Each point is reached from the start by the listed moves, each made 0, 1 or 2 times, or once backwards (-1), plus a little noise. Say if it took an odd or an even number of moves. Then give how often each move was made.

Moves:
(1): [ 0.28 -0.09  0.01 -0.12]
(2): [0.27 0.18 0.04 0.02]
(3): [-0.15  0.12  0.34  0.10]
Start: [-0.07  0.10 -0.06  0.05]
Points:
[ 0.35 -0.13 -0.41 -0.17] -> even (1, 0, -1)
[-0.09  0.51  0.65  0.25] -> odd (0, 1, 2)
[-0.38  0.34  0.61  0.24] -> even (0, 0, 2)
[-0.06 -0.03  0.61 -0.01] -> odd (2, -1, 2)
[0.09 0.14 0.28 0.03] -> even (1, 0, 1)

Moves:
(1): [ 0.30  0.13 -0.08  0.01 -0.03 -0.05 -0.15 -0.09 -0.02  0.04 -0.10]
(2): [-0.02  0.31 -0.13  0.10 -0.03 -0.06 -0.01 -0.07  0.13 -0.09  0.02]
(3): [ 0.05  0.15  0.25 -0.08  0.02 -0.02 -0.07  0.02 -0.07 -0.16 -0.05]
(4): [ 0.08 -0.15 -0.02  0.19 -0.04 -0.01  0.01 -0.08  0.03 -0.11  0.04]
(5): [ 0.01  0.12 -0.03  0.05  0.21  0.04  0.10  0.13 -0.06  0.11  0.06]
(6): [ 0.00  0.15 -0.03  0.00  0.09  0.33 -0.01 -0.14  0.16 -0.21 -0.04]
(7): [ 0.11  0.02 -0.08 -0.15 -0.06 -0.02  0.33  0.12  0.01 -0.12  0.10]
(8): [-0.02  0.07 -0.08  0.06 -0.06  0.11 -0.10  0.18 -0.12  0.06 -0.06]
(9): [-0.01  0.07  0.09 -0.02  0.05  0.06 -0.10  0.12  0.15  0.08  0.09]
(10): [ 0.02  0.09  0.05  0.10 -0.08  0.12  0.11 -0.04  0.08  0.14 -0.01]
(11): [ 0.06  0.03  0.10  0.00 -0.02  0.06 -0.06 -0.09 -0.08  0.11  0.23]
Start: [ 0.04 -0.03 -0.10 -0.23  0.03  0.01  0.18 -0.08  0.02 -0.04  0.07]
Points:
[ 0.35  0.65 -0.17  0.09 -0.29  1.31 -0.30 -0.25  0.50  0.42  0.36] -> odd (1, 0, -1, 0, -1, 2, 0, 2, 2, 2, 2)
[ 0.14  0.51  0.24 -0.25  0.05  0.73 -0.34  0.11 -0.12  0.02  0.42] -> odd (0, 0, 1, 0, 0, 1, 0, 2, 1, 0, 2)
[ 1.19  0.41 -0.40 -0.07  0.27 -0.21  0.60 -0.29 -0.03 -0.25  0.87] -> odd (2, 1, 0, 2, 2, 0, 2, -1, 0, -1, 2)
[ 0.07 -0.19  0.21 -0.23  0.01  0.22  0.50 -0.08  0.41  0.23 -0.05] -> even (0, -1, 0, 0, 0, 0, 0, -1, 1, 2, -1)
[ 0.30  0.82  0.43 -0.61  0.28  0.97 -0.55  0.34  0.09 -0.25 -0.24] -> odd (1, -1, 2, -1, 0, 2, 0, 2, 2, 0, 0)
[ 0.35  0.15  0.82  0.15  0.61  0.58 -0.02 -0.31  0.14 -0.09  0.40] -> odd (0, -1, 2, 2, 2, 1, -1, -1, 1, 1, 1)
[ 0.24  0.68 -0.30 -0.23  0.22 -0.08  0.38 -0.17  0.30  0.11 -0.17] -> odd (1, 1, 0, -1, 1, 0, 0, -1, 0, 1, -1)

Moves:
(1): [ 0.23 -0.07  0.00 -0.06  0.03  0.04 -0.05 -0.08  0.00  0.11  0.01 -0.10
  0.00 -0.17  0.14 -0.04 -0.10 -0.11  0.12 -0.08  0.07 -0.04  0.13 -0.10
 -0.10 -0.18  0.06]
(2): [ 0.08  0.12  0.05  0.01 -0.01  0.01  0.05 -0.03  0.00 -0.08  0.06 -0.10
 -0.11  0.09  0.11  0.05 -0.01 -0.01 -0.06  0.05 -0.02 -0.19  0.04  0.15
  0.00  0.21 -0.02]
(3): [ 0.09 -0.04  0.17 -0.12  0.05 -0.01  0.00  0.04  0.01  0.04  0.07  0.03
 -0.05 -0.02 -0.06  0.02  0.05  0.00  0.00  0.14  0.12  0.01 -0.11 -0.04
  0.02 -0.02 -0.11]
(4): [ 0.16 -0.08  0.04  0.25  0.05 -0.05  0.15  0.02 -0.11  0.00  0.02  0.12
 -0.03  0.03  0.01  0.09  0.03  0.12 -0.04 -0.12 -0.01 -0.08 -0.19 -0.13
 -0.24 -0.04 -0.10]
(5): [-0.05  0.18  0.06  0.11  0.23 -0.11  0.02  0.09  0.01 -0.01 -0.06  0.06
  0.18 -0.12 -0.04 -0.04  0.10  0.02  0.09  0.12 -0.07 -0.13  0.17 -0.13
  0.08  0.01 -0.12]
(6): [ 0.07  0.12 -0.03  0.14  0.00  0.27 -0.01  0.09  0.05  0.08 -0.25 -0.08
 -0.07  0.10 -0.08 -0.05  0.03 -0.15 -0.07  0.15  0.05 -0.05 -0.12 -0.01
  0.07  0.00 -0.13]
(7): [ 0.11  0.04 -0.05 -0.23  0.01  0.04  0.21  0.15 -0.05  0.03 -0.01 -0.03
 -0.11 -0.11 -0.08 -0.09 -0.01 -0.03  0.05  0.11 -0.03 -0.02 -0.21 -0.03
 -0.07  0.15  0.07]
(8): [ 0.02 -0.09 -0.02  0.07  0.00 -0.02 -0.03  0.24  0.05  0.04  0.15 -0.07
 -0.01 -0.26 -0.05 -0.01 -0.07 -0.07 -0.10  0.01  0.05  0.02 -0.03 -0.01
 -0.03  0.06 -0.01]
(9): [ 0.10  0.01 -0.06  0.02 -0.06  0.05  0.11  0.07  0.17  0.07  0.07  0.07
  0.00  0.00  0.04  0.13  0.05  0.02 -0.01 -0.03 -0.09  0.00  0.01 -0.09
  0.10 -0.03  0.03]
(10): [-0.06  0.10  0.07  0.04 -0.05 -0.10  0.05 -0.08  0.08  0.12  0.02 -0.10
  0.01  0.08 -0.08 -0.12  0.07 -0.06 -0.03 -0.04 -0.11  0.05  0.06 -0.02
 -0.12 -0.02 -0.08]
(11): [-0.02 -0.04 -0.06  0.01  0.11  0.06  0.02 -0.21 -0.05  0.18  0.10  0.03
 -0.05  0.03  0.01  0.05 -0.02 -0.10 -0.24 -0.01  0.02 -0.07  0.09  0.10
  0.06  0.10  0.04]
(12): [ 0.01  0.07 -0.04 -0.13 -0.24 -0.09  0.01  0.03 -0.11  0.22 -0.09  0.06
  0.23 -0.07 -0.03  0.02  0.03  0.02  0.12  0.20  0.08 -0.14 -0.14  0.02
 -0.13  0.03 -0.02]
(13): [ 0.08 -0.09  0.02  0.13 -0.05  0.07  0.10 -0.07  0.04 -0.02  0.02 -0.03
  0.14 -0.14 -0.05  0.02  0.01  0.03 -0.02  0.06  0.02  0.06 -0.04  0.07
  0.11  0.03  0.04]
(14): [ 0.23  0.04 -0.05 -0.01  0.11  0.04 -0.06  0.18 -0.06  0.13  0.13  0.00
  0.01  0.18 -0.04 -0.12  0.13  0.17 -0.01  0.05 -0.06 -0.19 -0.05  0.11
  0.16 -0.10  0.03]
(15): [-0.02 -0.01 -0.15  0.00  0.14 -0.03 -0.01 -0.03 -0.02  0.13  0.02 -0.10
  0.12  0.01  0.28 -0.05 -0.23  0.04  0.00  0.03 -0.05  0.16 -0.13  0.00
  0.13  0.07 -0.03]
(16): [ 0.06  0.02 -0.09  0.00  0.06 -0.10 -0.06 -0.04  0.03 -0.10 -0.11  0.02
  0.01  0.10 -0.25  0.19 -0.07 -0.14  0.02 -0.03  0.02  0.02 -0.05  0.09
 -0.09  0.04  0.07]
(17): [-0.03  0.11 -0.12  0.07  0.05  0.12 -0.01  0.04 -0.07  0.00  0.11 -0.09
  0.11  0.04  0.06  0.06  0.14 -0.17  0.08 -0.18  0.01  0.08  0.00  0.10
  0.05  0.00 -0.09]
(18): [-0.05  0.01  0.03 -0.09  0.09  0.06  0.11  0.13 -0.14  0.19 -0.11 -0.19
 -0.01 -0.02 -0.06  0.29 -0.12  0.02 -0.09 -0.08 -0.07  0.16  0.08 -0.01
  0.04  0.00 -0.20]
(19): [-0.10  0.00  0.08  0.08  0.05  0.13  0.01 -0.04  0.01  0.16  0.05 -0.03
 -0.03  0.02 -0.10  0.00 -0.09 -0.04  0.17  0.02  0.02  0.01 -0.01 -0.07
 -0.07  0.03  0.10]
(20): [-0.05  0.06 -0.03  0.05  0.00 -0.20  0.04 -0.15 -0.01  0.10  0.10 -0.03
  0.01 -0.05 -0.04  0.12  0.20  0.03  0.04  0.35  0.20  0.10  0.08  0.20
 -0.06 -0.14 -0.05]
(21): [-0.03 -0.04  0.03  0.14  0.04  0.07  0.13 -0.07  0.07  0.08  0.01 -0.14
  0.06  0.05  0.00 -0.13 -0.07  0.07  0.05 -0.13  0.21 -0.04 -0.12  0.04
  0.11 -0.04  0.23]
(22): [ 0.09  0.18 -0.02  0.04 -0.01  0.06  0.10 -0.01 -0.01 -0.14  0.15  0.07
  0.07  0.05 -0.03 -0.08 -0.19  0.00 -0.05  0.02  0.03  0.16  0.09 -0.03
 -0.07 -0.03 -0.07]
(23): [ 0.01 -0.16  0.10  0.03  0.00 -0.03  0.17  0.04 -0.14 -0.01 -0.01  0.07
  0.05  0.11 -0.07 -0.13  0.04 -0.17  0.06 -0.03 -0.02  0.05  0.21 -0.04
  0.19  0.08 -0.01]
(24): [ 0.02  0.14 -0.04 -0.04  0.11 -0.04  0.01  0.05 -0.06  0.13 -0.16  0.08
 -0.11 -0.16  0.09 -0.08 -0.04  0.02  0.11 -0.24 -0.04 -0.03 -0.07  0.24
  0.18 -0.17  0.00]
Start: [-0.09 -0.32 -0.16 -0.16 -0.13 -0.02 -0.21  0.17 -0.12 -0.12  0.01 -0.05
  0.05 -0.05 -0.14  0.19  0.34  0.18  0.10 -0.09  0.18  0.20 -0.22 -0.14
  0.14  0.04 -0.24]
Points:
[ 0.30 -0.50 -0.05 -0.89  0.21 -0.29  0.69 -0.02 -1.08  1.87  0.11 -0.11
  0.18  0.01 -1.20  0.64  0.16  0.74  0.13  0.81  0.45  0.38 -1.44  0.63
  0.01  0.15 -0.27] -> odd (-1, -1, 2, 1, -1, -1, 2, -1, -1, 1, 2, 2, 2, 2, 1, 1, -1, 2, 2, 1, 0, 0, 0, 1)
[ 0.89 -0.40 -0.58  0.72  0.52 -0.18  0.75  0.86 -0.02  0.85  0.89 -0.20
  0.23  0.25 -0.66  0.23 -0.17  0.26  0.29 -0.01  0.16  0.38 -1.02 -0.20
  0.05  0.14  0.03] -> even (0, 0, 0, 2, 0, 0, 1, 2, 2, 1, 0, 0, 0, 2, 2, 2, 0, 0, 2, 1, 1, 1, 1, 0)
[ 0.27  0.87 -0.37  0.42  0.83  0.82  0.81  1.50 -0.08  0.07  0.16 -0.53
 -0.34 -0.93 -0.13  0.54 -0.13 -0.09  0.26  0.08  0.69  0.89 -1.54  0.19
  0.52  0.13 -1.09] -> odd (-1, 1, 2, 1, 1, 2, 2, 2, 1, -1, -1, -1, 0, -1, 1, 0, 2, 1, 1, 1, 1, 2, -1, 2)
[ 0.99  0.11 -0.75 -0.45  0.48 -0.05  0.35  1.52 -0.65  0.78  0.60 -0.91
 -0.02  0.01 -0.79  0.98  0.37 -0.20  0.04  0.75  0.34  1.18 -1.38  0.54
 -0.19  0.00 -1.41] -> odd (0, 0, 2, 1, -1, 1, 2, 2, 0, 1, -1, 0, 0, 2, 2, 2, 2, 2, 0, 2, -1, 1, 0, 0)
[ 0.41 -0.56  0.07  0.90  0.12 -0.03  0.69  0.36 -0.55  0.51  0.78 -0.39
 -0.02 -0.41 -0.86 -0.23  0.35  0.18  0.54  0.08  1.15  0.02 -0.41 -0.04
 -0.55 -0.28  0.25] -> even (1, 0, -1, 2, 0, 0, 1, 2, -1, 0, 0, 0, 0, 1, -1, 0, 0, 0, 2, 2, 2, 1, 1, 0)

Moves:
(1): [ 0.20  0.01  0.00  0.09  0.08  0.00 -0.17 -0.08 -0.02 -0.03  0.10 -0.03
 -0.01  0.13  0.06  0.00 -0.08  0.07 -0.04 -0.09  0.00  0.02 -0.02 -0.05
  0.17  0.00  0.15]
(2): [ 0.07  0.03 -0.02 -0.03 -0.11  0.00 -0.02 -0.01 -0.19  0.03  0.08 -0.06
  0.01 -0.06  0.00 -0.02  0.00 -0.01 -0.13 -0.02  0.06  0.00  0.00  0.04
  0.03  0.04 -0.01]
(3): [-0.03  0.07  0.09  0.08  0.09 -0.01 -0.05  0.08  0.09  0.01  0.03  0.00
 -0.06  0.03 -0.05  0.00 -0.12 -0.11 -0.02  0.03 -0.04 -0.01 -0.02  0.09
  0.06 -0.06  0.01]
(4): [-0.06  0.07 -0.05  0.07 -0.07 -0.02 -0.06  0.10  0.14  0.07  0.02  0.05
  0.15  0.07 -0.04  0.11  0.04  0.04  0.04 -0.11 -0.05  0.06 -0.04 -0.02
 -0.02 -0.04  0.01]
(5): [-0.04  0.06  0.03 -0.02  0.02  0.00 -0.08  0.01  0.03 -0.06 -0.03 -0.01
 -0.08 -0.07 -0.04  0.02  0.05  0.13  0.13 -0.01  0.02 -0.08  0.03  0.01
  0.06 -0.03  0.00]
(6): [-0.05  0.02  0.07 -0.02 -0.01  0.03 -0.04 -0.13  0.13  0.07  0.07 -0.08
 -0.07  0.07  0.07 -0.10 -0.05 -0.08  0.13 -0.08  0.16  0.02  0.07 -0.05
 -0.12 -0.03  0.24]
(7): [ 0.04 -0.05  0.03  0.00  0.02 -0.06  0.07 -0.12  0.10 -0.04 -0.02 -0.01
  0.05 -0.04  0.12  0.00 -0.04 -0.02 -0.02 -0.08  0.00 -0.04  0.07  0.02
  0.04  0.00 -0.05]
(8): [-0.02 -0.10  0.04 -0.01 -0.03  0.03  0.05  0.08  0.05  0.06  0.04 -0.13
  0.02  0.13 -0.09 -0.01  0.04  0.03  0.03  0.02 -0.09  0.06  0.11 -0.02
  0.10  0.05 -0.01]
(9): [-0.17  0.17  0.00  0.04 -0.05  0.02  0.15 -0.06 -0.01 -0.11  0.28 -0.08
 -0.10  0.03  0.00 -0.16 -0.06 -0.04 -0.01 -0.21 -0.01  0.00 -0.05 -0.08
  0.12 -0.06 -0.05]
(10): [-0.11 -0.02  0.00  0.00  0.00 -0.15  0.03  0.04 -0.08  0.13  0.05 -0.03
  0.05 -0.01 -0.01 -0.15 -0.03  0.19 -0.06 -0.04 -0.01 -0.03  0.00 -0.07
  0.06 -0.07  0.10]
(11): [ 0.08 -0.09 -0.02 -0.06  0.04  0.02 -0.15 -0.09 -0.02 -0.05  0.02  0.02
  0.13 -0.09 -0.07 -0.14 -0.15  0.04  0.03 -0.02  0.04  0.12 -0.04  0.01
  0.03 -0.04 -0.04]
(12): [ 0.03  0.15  0.14 -0.09  0.03  0.02  0.16 -0.08 -0.01  0.01 -0.05 -0.05
  0.13 -0.04 -0.04 -0.12 -0.03  0.06 -0.01  0.04 -0.15 -0.07 -0.10  0.20
 -0.06  0.06  0.08]
(13): [ 0.05 -0.08  0.00  0.03  0.11 -0.10  0.05 -0.07 -0.22  0.07 -0.01 -0.09
  0.09  0.03 -0.14 -0.05 -0.06  0.03  0.25  0.07 -0.01  0.00  0.08 -0.22
 -0.01 -0.07  0.01]
(14): [ 0.06  0.12 -0.01 -0.02 -0.21  0.03  0.08  0.00  0.02 -0.07 -0.10 -0.03
  0.02  0.10  0.05  0.07 -0.06 -0.04 -0.02 -0.01 -0.01  0.18  0.13 -0.05
 -0.08  0.01 -0.07]
(15): [ 0.03  0.08  0.08 -0.12  0.05 -0.13 -0.18 -0.09  0.06  0.15  0.01 -0.03
 -0.06  0.04 -0.06  0.12 -0.03 -0.11  0.00  0.12 -0.09 -0.16 -0.06 -0.15
 -0.13 -0.10 -0.08]
(16): [ 0.12 -0.02  0.07  0.00 -0.10  0.00  0.07  0.01 -0.02  0.01  0.05  0.01
  0.01  0.05  0.02  0.03 -0.02 -0.04  0.04 -0.01 -0.02 -0.08 -0.11 -0.06
 -0.03  0.00  0.08]
(17): [ 0.08 -0.03  0.07 -0.06 -0.03 -0.08  0.03  0.07  0.15 -0.06  0.00 -0.11
 -0.04 -0.08 -0.03  0.00  0.02  0.07  0.03 -0.14  0.03 -0.01 -0.01 -0.04
 -0.06  0.05 -0.20]
(18): [ 0.00  0.03 -0.09 -0.10  0.04  0.06 -0.03  0.07 -0.01 -0.04  0.06 -0.04
  0.07  0.06  0.15 -0.04 -0.07  0.07  0.01  0.11 -0.12  0.03  0.04  0.12
 -0.06 -0.04 -0.09]
(19): [ 0.20  0.10 -0.06  0.08 -0.04 -0.04 -0.02 -0.04  0.01  0.13  0.04  0.00
 -0.07 -0.06 -0.06 -0.04  0.16 -0.02  0.18 -0.03  0.10 -0.02  0.09  0.03
 -0.05  0.09 -0.02]
(20): [ 0.05 -0.01 -0.06  0.00 -0.10  0.09 -0.08 -0.09  0.02  0.17 -0.02 -0.03
 -0.10  0.02 -0.13  0.07 -0.32  0.04  0.02  0.02 -0.07 -0.10  0.08  0.10
 -0.02  0.00 -0.05]
(21): [-0.01  0.02 -0.05 -0.09 -0.08  0.07  0.02  0.00  0.06 -0.05  0.11  0.14
 -0.01 -0.12  0.02 -0.02  0.03  0.04  0.06 -0.05  0.06 -0.15  0.02 -0.10
  0.01  0.07  0.09]
(22): [-0.05  0.03  0.09  0.06  0.00  0.22  0.08  0.12 -0.06  0.10  0.14 -0.13
 -0.05 -0.02  0.10 -0.01  0.02  0.07 -0.14 -0.05  0.02 -0.03 -0.03 -0.14
 -0.19 -0.16 -0.18]
(23): [ 0.08 -0.02 -0.05  0.13 -0.02  0.11 -0.06 -0.04 -0.08  0.01 -0.03  0.06
  0.02 -0.05  0.00  0.04  0.03 -0.07 -0.03 -0.14 -0.15 -0.07 -0.07  0.02
  0.05 -0.05  0.06]
(24): [ 0.01 -0.02  0.05 -0.09  0.03 -0.12  0.05  0.05 -0.13 -0.01 -0.02  0.01
 -0.05  0.02 -0.07  0.07  0.00  0.10  0.03  0.00 -0.07  0.05  0.00  0.08
  0.01 -0.17  0.13]
Start: [ 0.10 -0.04 -0.15 -0.10 -0.06  0.02 -0.05  0.00 -0.04 -0.18  0.14 -0.07
 -0.06  0.15 -0.04 -0.02  0.12 -0.09  0.16  0.12 -0.06 -0.04  0.02 -0.01
 -0.04 -0.03  0.00]
Points:
[ 0.30  0.51 -0.13 -0.41  0.29 -0.17 -0.04 -0.30 -0.01 -0.14  0.99 -0.14
  0.01  0.43 -0.24 -0.85  0.56  0.31  0.89  0.15 -0.04 -0.10  0.19  0.32
  0.53  0.36  1.20] -> odd (2, 0, 0, 0, 0, 1, -1, 2, 1, 0, 0, 2, 0, -1, 0, -1, -1, 1, 2, -1, 2, -1, -1, 1)
[-0.30  0.68  0.16 -0.49 -0.52  0.56  1.06  0.46 -0.03 -1.23  0.44 -0.36
  0.47  0.13  0.51 -0.26 -0.09  0.15 -0.39 -0.45 -1.06  0.59 -0.08  0.97
  0.11 -0.54 -0.59] -> odd (-1, 1, 1, 1, 1, -1, 2, 1, 2, -1, 1, 2, -1, 2, -1, 0, 0, 2, -1, -1, 0, 1, 1, 2)
[ 0.30  0.23 -0.24 -0.62 -0.54  0.43 -0.53 -0.40  0.25  0.06  0.79 -0.46
 -0.88  0.54  0.00 -0.01 -0.79 -0.32  0.56  0.20 -0.14  0.01  0.85  0.42
 -0.03 -0.44  0.20] -> odd (0, 1, 1, -1, 1, 2, 1, 2, 1, -1, 1, -1, -1, 1, 1, 0, -1, 2, 1, 2, 1, 0, 0, 2)
[ 0.68  0.32 -0.15 -0.61  0.26 -0.72 -0.58 -0.37  0.33  0.14  0.82 -0.21
  0.25  0.33 -0.36 -0.34  0.44  0.13  1.44 -0.43 -0.35 -0.19 -0.23 -0.38
 -0.51 -0.36  0.60] -> even (1, -1, -1, 2, -1, 2, -1, 0, 1, 0, 1, 1, 1, -1, 2, 0, 2, 2, 2, -1, 1, -1, 1, 2)
[ 0.31  0.18 -0.43  0.44 -0.81 -0.29  0.30  0.36 -0.14  0.27  1.24  0.05
  0.22  0.29 -0.35 -0.53  1.02  0.08  0.38 -0.71  0.32 -0.31 -0.16 -0.58
  0.77  0.73  1.02] -> odd (1, 2, 0, 2, -1, 0, -1, 2, 1, 2, -1, 0, 0, -1, -1, 2, 0, -1, 2, -1, 2, -1, 0, -1)
[ 0.71 -0.22  0.02 -0.20  0.61  0.04 -0.69 -0.48 -0.44 -0.50  0.70  0.32
 -0.28  0.03 -0.44 -0.04 -1.08 -0.24  0.25  0.01 -0.62 -0.56 -0.62 -0.18
  0.56 -0.68  0.40] -> even (2, -1, 2, -1, -1, -1, 0, -1, 1, -1, 2, 0, 1, -1, 1, 1, 0, 0, -1, 1, 2, 0, 1, 2)
[ 0.68  0.32 -0.08 -0.26 -0.21 -0.64 -0.81  0.14 -0.04  0.48  0.34 -0.56
 -0.74  0.19 -0.84  0.78 -0.30  0.31  0.58  0.15 -0.15 -0.67  0.33 -0.37
 -0.02 -0.29 -0.73] -> even (1, 2, 1, 1, 2, -1, 0, 0, 0, 0, -1, -1, 1, 0, 2, 0, 2, 0, 1, 2, 0, 0, -1, 1)
[-0.82  0.64  0.25 -0.24 -0.26 -0.54  0.83  0.70 -0.12 -0.14  0.89 -0.55
  0.03 -0.10  0.06 -0.36  0.70  0.63 -0.54 -0.59 -0.27 -0.20 -0.45  0.19
  0.12 -0.40 -0.50] -> even (-1, 2, 0, 2, 1, -1, 1, 0, 2, 2, -1, 1, -1, -1, 0, 0, 1, 0, 0, -1, -1, 1, -1, 1)
[ 0.37  0.38 -0.18 -0.19 -0.60  0.08  0.09  0.19 -0.39  0.09  0.75 -0.25
  0.08  0.13 -0.58  0.42 -0.38 -0.16  0.30 -0.20 -0.41 -0.20  0.10 -0.70
 -0.31 -0.35 -0.62] -> odd (0, 2, 1, 2, -1, -1, 0, 0, 1, -1, 0, 0, 2, 1, 1, 0, 1, 0, 0, 1, 2, 1, 0, 1)
[ 0.13  0.63 -0.25 -0.17 -1.31  0.21  0.81  0.09 -0.38  0.44  0.84 -0.91
  0.08  0.81 -0.15 -0.75 -0.07  0.30  0.70 -0.52 -0.44  0.51  0.43  0.23
 -0.32 -0.20  0.47] -> odd (-1, 1, -1, 1, 0, 2, -1, 2, 2, 2, 0, 1, 0, 2, -1, 2, 0, 2, 2, 1, -1, 0, 1, 1)
